Each point is reached from the start by the listed moves, each made once or not at all, plus a little noise. Is the number of moves made odd or even? Then give how often each move was made.

Moves:
(1): [ 2.07  0.94 -1.37  2.62]
(2): [-1.17  1.19 -0.56 -0.12]
(3): [-0.50  0.69  1.63  1.85]
Start: [0.07 1.05 0.84 0.24]
Points:
[-1.70  2.93  2.01  1.78] -> even (0, 1, 1)
[-0.25  1.77  2.52  1.91] -> odd (0, 0, 1)
[1.78 2.67 1.09 4.90] -> even (1, 0, 1)

Moves:
(1): [ 3.13 -0.77  2.05  0.77  2.55 -1.39 -1.00  0.48 -0.02 -0.98  0.72  0.39
  0.23]
(2): [ 2.09  1.93  0.27  0.55 -1.11  0.29 -0.04 -0.05 -0.31 -2.08 -0.49  0.91
 -0.36]
(3): [-0.49  0.54  3.02 -0.66 -1.59 -2.53 -1.15  0.32  1.07 -0.36  0.54  1.28
  1.69]
(4): [ 0.39 -1.81  0.62  3.64  0.10  0.44 -0.03  0.94  0.39 -0.16  0.89 -0.65
 -0.68]
(5): [-0.57  1.15  0.73  1.32  2.26  0.29  0.64 -0.10 -0.18  0.39  0.12 -0.60
  0.19]
(6): [-0.41  1.25  1.24 -0.82  0.06  2.76 -0.64 -1.16  1.85 -0.85  0.01 -0.47
 -1.30]
(7): [ 0.75 -0.31  0.68 -1.43 -0.06  1.93  2.03 -0.31 -1.05  0.05  1.21  0.39
  0.60]
(8): [ 0.59  0.63 -0.96 -0.41 -1.70  1.74  0.89  4.05  0.86  0.38  1.60  0.22
  1.20]
(9): [ 1.34  0.26 -1.90  1.59 -0.58 -0.33 -0.44 -1.59  2.85  0.94  0.24 -1.62
  1.16]
(10): [ 1.11  1.04  0.80 -0.27  0.08 -0.09  0.52  0.23  0.96  2.92  0.52  0.94
  0.53]
(11): [-0.58  0.16  0.05  0.04  0.61  0.76 -0.28 -0.98  0.42  0.14  1.99  1.98
  0.49]
(12): [-1.79 -0.83 -0.08 -0.62  0.89 -0.81  2.17 -0.27  0.46 -0.51 -0.05  2.14
 -0.09]
Start: [ 0.12 -0.97  0.53 -1.24 -0.26 -0.91  1.25 -0.18  1.22 -2.16 -1.04 -0.21
  0.55]
Points:
[ 2.96  4.82  1.82  1.17  1.02  2.75  0.86 -3.98  7.07 -0.83  1.53  0.95
  1.32] -> even (0, 1, 0, 0, 1, 1, 0, 0, 1, 1, 1, 0)
[ 3.94 -1.67  6.53  2.97  3.50 -3.54  3.92 -0.56  5.58  0.00  3.08  2.04
  4.08] -> even (1, 0, 1, 1, 1, 0, 1, 0, 1, 1, 0, 1)
[ 5.85  2.27  5.02 -0.38  3.98  0.87  3.11 -1.16  1.08 -1.81  2.74  3.48
  2.43] -> even (1, 1, 0, 0, 1, 0, 1, 0, 0, 1, 1, 0)
[ 0.40  1.94  5.87 -3.10 -1.68 -0.85  0.12 -0.72  5.05 -0.50  0.04  1.65
  1.59] -> odd (0, 0, 1, 0, 0, 1, 0, 0, 0, 1, 0, 0)
